Every row gives one point. Any point is a mix of the corners, with weights that add up to 1. It lies inside the corners' shape when no weight is negative. Say inside or outside, and name the corners with a negative weight.
In the rows, 128 means zero.

Corners:
(1): [ 51 110]
(2): [170 137]
(3): [177 166]
Points:
[ 62 114] -> inside
[167 161] -> inside
[143 133] -> inside
[162 155] -> inside
[ 96 135] -> outside (2)
[165 150] -> inside
[166 140] -> inside
[ 49 114] -> outside (2)
[171 158] -> inside

Corners:
(1): [143  70 124  82]
(2): [129 114 188  39]
(3): [ 78 128 116 186]
(4): [149 129 119 211]
(5): [162 182  99 100]
Points:
[103 104 130 148] -> outside (5)
[142 102 170  20] -> outside (3, 4)
[125 126 120 176] -> inside
[146  90 137 133] -> outside (3, 5)
[148 120 116  96] -> inside

Corners:
(1): [104  32 129 158 175 141 111 126  75]
(2): [ 69 224 114  29  83 128 147  72  89]
(3): [129 146 131 122 136 161 115  92  49]
(4): [201 134 137 103 157 105 119 210 118]
(5): [118  78 168 108 146 125  46 108 168]
(6): [ 86 136 170 150 119 118 211  86 152]
(7): [ 86 231 106 118 124 113 158 202  99]
(8): [107 173  92 164  69 155 182 160 146]
(9): [ 77  13 207 188  95 121 135 115 139]
(10): [ 68 142 134 117  99 176 163 189 100]
Points:
[107 110 147 132 123 129 129 139 134] -> outside (3)
[ 97 152 136 105 118 130 139 127 136] -> outside (3, 9)
[ 96 155 126 130 111 136 161 152 105] -> outside (5)
[ 89 107 163 131  92 135 152 136 150] -> outside (1, 3, 7)

Corners:
(1): [ 95  65 125 175  68 123 125 140  50 168 139 148]
(2): [ 86 178 116 136 155 137 108  72  50 118  64 111]
(3): [243 162  66 115  78 163  65 100 130 191 178 161]
(4): [159  69  46 114 192  58 166 105 121 212  45  64]
(5): [148  94 140 196  68 183 171 150  61 105  99 158]
(6): [162 151  57  93  80 123  54 116 100 137  73 108]
(7): [179 119 133 127 137 185  91 173 129 120 210 145]
(8): [113 104 182 110 115 119 148 106 164 124 105  98]
(9): [ 85 128  53 167 164 105 152 102 162 244  77  66]
(10): [ 81 172 140 150 150  99 138 180 142 123 108  75]
(11): [211 140  88  87 126 168 142  74 126  71 110 236]
(12): [119  75 143 222 102 150 152 115 128  93 193 188]
(13): [162 166 229 147 155 169  57 168 207  72 156 163]
Points:
[153 128 129 143 112 172 115 116 125  94 135 170] -> outside (1, 3, 4, 10)
[131 136 104 131 128 128 133  84  90 116  83 131] -> outside (1, 7, 9, 13)
[150 116 125 123 133 140 129 111 128 149 114 137] -> outside (6, 10, 12)
[153 115 110 140 132 130 127 135 139 144 128 129] -> outside (2)
[115 128 118 150 126 122 123 131 125 153 109 101] -> outside (11)
[138 124 117 149 115 135 114 136 118 139 120 119] -> outside (11)

Corners:
(1): [154 206  78 216 174 132 167  35 107 129 154 190 118  43 164 116 148  95
 132  93]
(2): [163 166  80 157 163 168 142 105 171 201 164 114  77  71  87 176 125  84
 146  82]
(3): [109 154 120 117  62 165 106 156 110 122 200 126 172 129 207 121 166 117
 158 187]
(4): [115 167 103 197 148  85 108 119 172  98  68 187 134 147 125 141 147 121
 146  97]
(5): [196 131 104  87  51 219 121 116  72 100 177 179 153  75 104  88  94 137
 145 137]
(6): [112 137 152  85  63 169 165 161 101 219 139 178 133 134 124 127 132 192
 169 127]
(7): [ 69 116 201 108 114  39  92 111 150  54 125 151 113 178 134 140  66 126
 153 141]
(8): [ 76 150 187 111  77  81  61  95 119 137 153 141 127 188 167 123 142 105
 166 104]
(9): [161 203 147  94  92 182 165 195 118 142 220 169 105  96 214  48 127 136
 176 142]
(10): [175  71 125 130 207 160 118  97 148  98  94 205 141 107 128  59 183 189
  78 122]
(11): [109 222 130 218 172 137 165 197 124 169 249 161 116  98  88 145 113 136
 125  48]
(12): [ 53 193 138 162 136  24  82 106 168 119 176 137 119 159 127  99 193  72
 244 146]
(13): [140 127  86 122 112 122 155 108 137  56 133 190  83  83 129 106 172 200
 157  51]
(14): [155 123  39  86 149 101 158 140 114  97 136 165 127 111 160  80 163 136
 114  76]
(15): [ 57 170  65 165 173 129 129  77 148  83 147 182 132 135 176 140 123  90
 153  93]
(16): [137  98 121 144  53 181 162 185  71 119 160 193 131 117 193  75 169 127
 146 106]
(17): [ 85 134 149 188 123 116  88 152  99 213 188  86 144 183 150 119 129 189
 165 112]
(18): [122 149  76 195 120 139 182  69 161  81 161 172 121 176 145 167 144  74
 141 109]
(19): [ 70 181 144 122 164  88 131  49 148  39  77 134  88 190 110 148 154 108
 150 158]
(20): [189 128 107 127 183 176 171 102 125  72 131 172 163  72 190 111 174 149
 156  62]
(21): [132 117 120 146 145 137 134  77 159  98  91 171 166  59  95  39 131 158
  76 104]
Points:
[101 115 121 125 113 104 116  88 133  73 110 171 129 177 138 129 142 131
 160 113] -> outside (1, 2, 3, 9, 11, 21)
[127 149 109 147 131 135 135 109 131 100 152 164 129 123 150 113 145 121
 147 111] -> outside (6)
[162 179  98 161 164 146 139 119 131 123 167 159 135  67 121  87 158 140
 145 104] -> outside (6, 7, 8, 15, 16, 18)
[119 155 114 153 138 126 139 116 137 127 151 159 121 120 140 121 145 130
 146  99] -> outside (5)
[120 150 135 147 111 134 115 134 118 124 156 169 141 116 154  99 135 143
 160 113] -> outside (2, 14, 18, 19)
[135 144 116 129 117 152 142 121 120 118 149 167 125 116 144 112 133 142
 141 109] -> outside (12)
[115 157 121 155 135 135 135 127 130 136 152 153 127 140 163 138 135 121
 142 113] -> outside (5, 12, 13, 21)
